Rows are points. Each copy is the shape, with its points in the same order, turned, moved and blurred by noise. Some copies are also mirrored. Which?
In the rows, 128 means zero.

Shape (5 x 2):
[[ 89  70]
 [177 146]
 [132 153]
 [121 152]
 [104  94]]
Copy 1 (5 x 2):
[[ 65 129]
 [177 174]
 [159 132]
 [150 120]
 [ 94 128]]
Copy 1 is: mirrored
Copy 2 (5 x 2):
[[ 74 102]
 [186 137]
 [144 160]
 [136 163]
 [ 97 118]]
Copy 2 is: only turned
Copy 3 (5 x 2):
[[207 106]
 [108 167]
 [114 122]
 [121 111]
 [179 113]]
Copy 3 is: only turned
Copy 4 (5 x 2):
[[165 180]
 [ 89  92]
 [134  93]
 [146  96]
 [153 155]]
Copy 4 is: only turned

Shape (10 x 4):
[[160  81 153  98]
 [ 76 106 154 182]
 [109 175 136 157]
 [136 107 184 128]
 [113 173 134 150]
 [ 76 155 129 156]
 [118 116  84  96]
 [160 134 108 109]
 [163 122  85 163]
 [110 169 171  97]]
Copy 1 (10 x 4):
[[150 181 130 147]
 [194  87 105  82]
 [144  60 135 117]
 [157 153 158 117]
 [141  61 131 141]
 [141  56 108 105]
 [110 131  83 159]
 [133 123 124 181]
 [168 100 103 197]
 [ 98 107 163 107]]
Copy 1 is: only turned
Copy 2 (10 x 4):
[[149  79 141 161]
 [ 84 173  91 155]
 [ 74 135 138 107]
 [ 92  81 120 169]
 [ 88 141 148 105]
 [ 74 167 148 124]
 [156 144 190 130]
 [148  95 170 106]
 [160 132 113  72]
 [ 69  91 183 137]]
Copy 2 is: mirrored
Copy 3 (10 x 4):
[[105 124 195 121]
 [139 139  99  56]
 [111 161  80 126]
 [ 85 143 157  89]
 [112 160  88 132]
 [143 169  83 105]
 [169 148 154 157]
 [121 130 147 168]
 [134  85 113 156]
 [ 91 201 134 127]]
Copy 3 is: only turned

Shape (11 x 6):
[[149 121 165 119 145 116]
 [134 106 169 178 163  96]
 [148 191 144 122 141 119]
 [141 174 165 123  70 130]
 [155 122 131 114 147 152]
 [139 124 137 169  77 126]
 [130 127 153 108 151 100]
 [150 215  95 109 149 157]
 [ 21  95 163 169 156 134]
 [149 109 148 114  68 110]
 [ 93  96  84  95 156 121]]
Copy 1 (11 x 6):
[[136  94  91 135 136 109]
 [146  84  92 133 136 181]
 [175 122 111 166 160  91]
 [191 107 164 107 138  76]
 [101 102 122 151 134  91]
 [153  93 171 107 111 139]
 [131 120  83 131 133 117]
 [150 153 151 208 173  68]
 [ 92 136 117  64 194 192]
 [143  96 135  99  89  87]
 [ 68 164 109 133 116 128]]
Copy 1 is: mirrored
Copy 2 (11 x 6):
[[145 142 177 163 135 130]
 [155 114 186 152 152 186]
 [148 167 115 196 129 150]
 [150 115 105 189  78 144]
 [141 145 134 148 152 104]
 [169  85 109 137 112 152]
 [119 154 174 156 126 153]
 [140 190  58 171 149 118]
 [ 46  69 156 137 161 195]
 [162 110 150 134  69 127]
 [ 84 161 142  85 139 126]]
Copy 2 is: mirrored

Shape (14 x 9):
[[109 151 140 150 113 111  69 143 158]
 [134 180  68 160 110 170  89 134 135]
 [172 151 140 164  93 132 125 123 130]
 [122  93  95 132 121  75 134 204  94]
 [154  70  66 156 180  89 145 184 111]
 [155 187 146  96 150 107 112 106 161]
 [162 155 167  98 166 150 148 103 173]
 [101 158 135 172  94 159 115 133 148]
 [125 205  65 138 114 146 127 150 164]
 [170 158 170  72 139 115 126 133 156]
 [142 152 132  87 134 114 110  84 136]
 [121  68  84 128 110  61 145 160 144]
 [130 168 175  79 147 137 136  91 126]
 [157  69  87  83 141 111 123 179 135]]
Copy 1 (14 x 9):
[[128 133 179 115 154 153 111  93  91]
 [ 82  74 198 107 102 114 125 142  88]
 [141 123 176 159 127 141 157 143 128]
 [ 95 213 129  92  83 174 134 140 125]
 [ 88 208  96  91 114 136 141 203  83]
 [118 130 163 103 186  88 158 108 138]
 [160 121 148 120 186  83 139 152 165]
 [121  97 200 138 144 151 101 139 127]
 [ 73 103 227  72 124 123 141 149 134]
 [173 148 148 121 168  91 177 114 167]
 [108 108 128 116 173 101 155 112 159]
 [ 98 181 107  97 139 203 153 160 126]
 [135 114 142 135 174  77 119 114 186]
 [136 161  83  59 111 149 147 166 120]]
Copy 1 is: only turned
Copy 2 (14 x 9):
[[111 149 143 124 120 143  89 175  92]
 [142  98 129 117  91  63 115 194  95]
 [108 132 148 127 124  66 104 113  97]
 [166 117 170 103 204 155 166 143  94]
 [192  92 135  42 190 144 155 121 109]
 [136 187 126 116  62 115 115 121 140]
 [125 154  88 122  62 123 126  88 155]
 [ 87 108 139 147 118  95  91 163 114]
 [143 142 107 124 111  60 129 202 123]
 [142 186 128 133  86 132 137  81 113]
 [166 158 155 130  70 124 105 122 144]
 [198 138 144 118 204 147 106 122 124]
 [126 156 156 144  56 136 137 103 157]
 [214 123 120 121 162 160 145 108  93]]
Copy 2 is: only turned

Shape (16 x 11):
[[159 113 158 166 146 110 139 130  81 118 106]
 [159 110 169 101 135 135 136 138  97 159 113]
 [123 135 125 150  90 171  92  93  99  89 104]
 [131 169 131 198  77 152 100  84 136 123 105]
 [ 83 132 114 205 131 175 102 108 145  95 191]
 [155 112 133 144 104 161 158 143 135  74  98]
 [ 66 145 108 143  95 127 129 132 150  85 195]
 [ 63 134 123 109 149  99 106 145 151  44 167]
 [148 146  82 121 130 105  94 180 160  81 144]
 [161  92 136 111 164 134 136 131 139 150  84]
 [ 94 132  68 128 136  85 137 170 151  85  93]
 [162 121 154  89 167 112 196 159  84 166 140]
 [174 102 191 105 154 107 151 198 100 141  91]
 [128  62 142  97 146 108 151 200  71 169 150]
 [151 110  92 122 132  96 130 126 121  80 144]
 [108 175 107 173 133 194 109 116  94 107 137]]
Copy 1 (16 x 11):
[[ 85 144  93 152  91  88  88 131 140 168 113]
 [107 106  89 164  75 125 129 138 152 137 122]
 [122 155 133  96  68 117 104 172  79 135 103]
 [180 166 123 112  60 102  56 144  89 146  96]
 [149 168 137 131 142 112  91 103  38 113  54]
 [132 136 117 112 128  69 119 179 134 142 112]
 [167 145 196 135 137 120 134 101  85 138  68]
 [118 124 195  91 158 123 143  73  98 139 114]
 [151 178 126  83 135 111 175  91 135 155 121]
 [107 120  83 141  86  93 126 122 164 100 151]
 [133 190 179 108 140  93 134 101 169 122 145]
 [103 112  91 222 107 118 151 127 171 155 147]
 [ 80 105  71 153 108 127 129 137 209 161 128]
 [ 62 130 110 194 106 141 172 118 193 123  83]
 [115 155 141 122 104  71 165 103 118 154 121]
 [139 190 119 141 117 145  98 152  50 129 113]]
Copy 1 is: mirrored
Copy 2 (16 x 11):
[[107 106 114 141  63 130 107 120 135 134 146]
 [118  94 138 124 114  96 100 109 163 170 139]
 [142 166 164  88  93 112 115 116  97 100 165]
 [151 166 157 126 113 129 130 160  54 102 177]
 [162 182 143 140 140 172 133 109 119  42 147]
 [112 190 163 110  72 133 127 152 145 145 128]
 [143 196 164 143 150 149 160  73 113  78  95]
 [139 179 107 106 127 123 198  69 145  76  70]
 [181 138 163 130  92 121 199 126 150 119  78]
 [127  91 137  86 115 140 118 160 161 167 124]
 [139 147 149 110  85 179 206 106 124 145  70]
 [ 66  76 147 163 118 109 136  96 192 179 126]
 [117 104  96 146  75  98 110 122 184 210 121]
 [125  74 144 153 100 136  91  49 194 175  91]
 [114 121 159 121  82 122 157 121 144 100  77]
 [149 158 165 114 103 141 155  95 118  86 205]]
Copy 2 is: only turned
Copy 3 (16 x 11):
[[124 154 174 104 147 124 169 163 126 121 138]
 [167 123 157 104 132 122 177 119 147  89 112]
 [ 83 137 151 134 112 151 114  79  98 136 143]
 [ 50 108 157 117  86 114 109 103 122 151 124]
 [ 47 145  87 116 150 155  76 135 139 154  94]
 [124 135 177 166 145 115 110 131  97  97 106]
 [ 95 131  71 163 167 107 101 113 108 185  80]
 [166 145  92 182 183 126  81 131 128 204 116]
 [156 114  91 150 171  76  78 148  95 145 152]
 [169 121 139 136 113 119 150 164 156  79 140]
 [147  88 116 209 165  92 128 159 103 160 159]
 [177 140 138 127 193  83 205 143 165  81  98]
 [214 107 193 109 171 107 170 173 126  87 110]
 [193 105 103 113 193 135 211 167 104  88  91]
 [140 167 106 161 150  90 131 142  95 120 139]
 [ 53 118 135 113 170 142 107  91 152 128 136]]
Copy 3 is: mirrored

Shape (15 x 12):
[[171 147 116 170  97 151 190 121  89  70 116 116]
 [127 130 173 137 168 119 143 113  69  74  83 106]
 [150 181 165 200  97 141 133 122 135  66 150 134]
 [102 119  98 124 118 141  67 102 121  99 156 154]
 [117 124  99 128 177 134  92 122 172 164 159 150]
 [159 166 150 126  96 133 168 110 161  41 104 129]
 [170 118 164 133 118 123  97 120 104 127  80 126]
 [141 124 170 156  70 124 186  96 115  77 127 137]
 [127 204 138 151  67 134 164  78 130 100 141  96]
 [ 91 117  87 128 162  78  56 123 161 134 172 142]
 [105  94 125 145 149 111  90 102 167 134 183 124]
 [150 147 178 104 133 109 153 154  68 104 119 164]
 [115 112 123 107 134 137  76 154 158 123 189  94]
 [ 57 103 122 131 151 143  78 154 156 148 128 143]
 [134 108 144 134 135  69 130 178  72 111  61 126]]
Copy 1 (15 x 12):
[[ 90 123 144 143 140 169 151 106 137 215 127 155]
 [ 97 159 135 214  94 133 100 127 120 157 117 157]
 [ 49 162 137 107 102 164 143 105 124 179 161  99]
 [161 135 164 130 123 165 127 129  87 100 145  79]
 [158 148 110  93 109 134 159 133 106  60 101 105]
 [ 64 127 156 131 132  99 152 104  94 182 171 146]
 [145 169 117 149 122 109  92 132 153 153 153 125]
 [ 74 115 107 149 148 137 117 115  95 211 144 110]
 [ 53 107 151 141 132 126 179 136 142 185 137  71]
 [149 139 143  94 105 153 124 185  84  45 120  98]
 [138 125  90 113 103 161 144 160  82  77 138  91]
 [106 130 141 144  99 109  56  96 123 168  93 136]
 [135  92 122 105  94 156 128 128 128  54 160 110]
 [134 156 115 133 149 151 115 116 108  30 119  98]
 [111 161 135 162 147 130  42 157 146 135 109 180]]
Copy 1 is: mirrored
Copy 2 (15 x 12):
[[103 102  62  88 141  75 151  98 105 150 161 170]
 [ 55 139  79 157 114 123 146 106 126  99 126 163]
 [ 72 107 137  48 153 111 121  79  93 115 166 179]
 [130 162 167 117 179 124  99 149 132 132 130 144]
 [147 180 158 125 134 123  53 133  66 116 131 104]
 [ 80  84  93  64 109 114  98 141 133 135 176 180]
 [ 96  99 115 141 139 125 108  85 144 107 141 100]
 [ 94 105  89  80 120 137 122  75 138 177 157 179]
 [117  92 147  57  85  93 144  99 114 149 130 183]
 [141 188 204 149 149 156  84 164  80 120 159 120]
 [123 201 179 121 131 138  76 114  97 141 163 125]
 [128 100  71 148 135 152 110  87 124  85 141 183]
 [154 203 165  99 126 123  89 130 128  87 181 119]
 [134 200 144 104 144 179  96 144 100  98 113  92]
 [107 105  76 178 138 178 166 115 117  97 163 110]]
Copy 2 is: only turned
Copy 3 (15 x 12):
[[156 163 104 184 114 162 165 162  48 191 130 138]
 [111 158 135 191 159 173 190 135 128 141  94 113]
 [109 135 132 200  85 123 134 212  80 142 134 156]
 [ 99  75 102 108 117 141 160 170 158 174 157 128]
 [113  82 101  78 154  90 159 164 124 104 151 142]
 [ 98 114 147 176  51 144 148 138  44 148 111 130]
 [108 151 172 140 154 145 119 139 123 170 123 123]
 [145 159 119 183  68 133 139 164  88 177 107  90]
 [152 123 132 210  54 136 147 143  99 142 185 129]
 [ 60  92  77  76 137 135 150 172 166 100 173 129]
 [ 77  95  75 109 138  98 142 179 145 112 159  94]
 [130 175 119 152 114 138 141 121 135 158  68 169]
 [ 95  56  72 131 154 118 106 146 140 127 144 130]
 [122  59 107  84 156 145 139 185 156  93 122  98]
 [112 194 134 128 169 212 121 133 130 137  98 120]]
Copy 3 is: mirrored
Copy 4 (15 x 12):
[[122 183 100 122 102  84 155 117 111  79  58 103]
 [ 85 121 135 158 144  96 164  70  87  94  99  69]
 [ 53 180  81 120  73  95 149 134  84 121 110 135]
 [129 151 154 133 105 126 203 155 137 133 180 108]
 [128 126 182 130  81 149 118 141 153 169 175 106]
 [ 57 175 127 103 117 108 151 107 118  66  88 161]
 [101 138 142 132 144 144 119 131  72  79 144  91]
 [106 162 120 141  88  77 150 119  76  60  93 161]
 [ 77 152 123 150  53 147 171 146  97  84  66 148]
 [134 148 178 142  88 175 173 107 136 183 209 123]
 [127 138 199 132  81 126 161 125 110 171 178 137]
 [108 127  98 202 144 120 122  99 111  86 128 118]
 [112 136 180 136 134 147 169 157 135 200 151 141]
 [139  71 148 113 110 136 155 135 137 162 194 116]
 [152 112 102 144 162 147 145  46  77 106 132  91]]
Copy 4 is: only turned
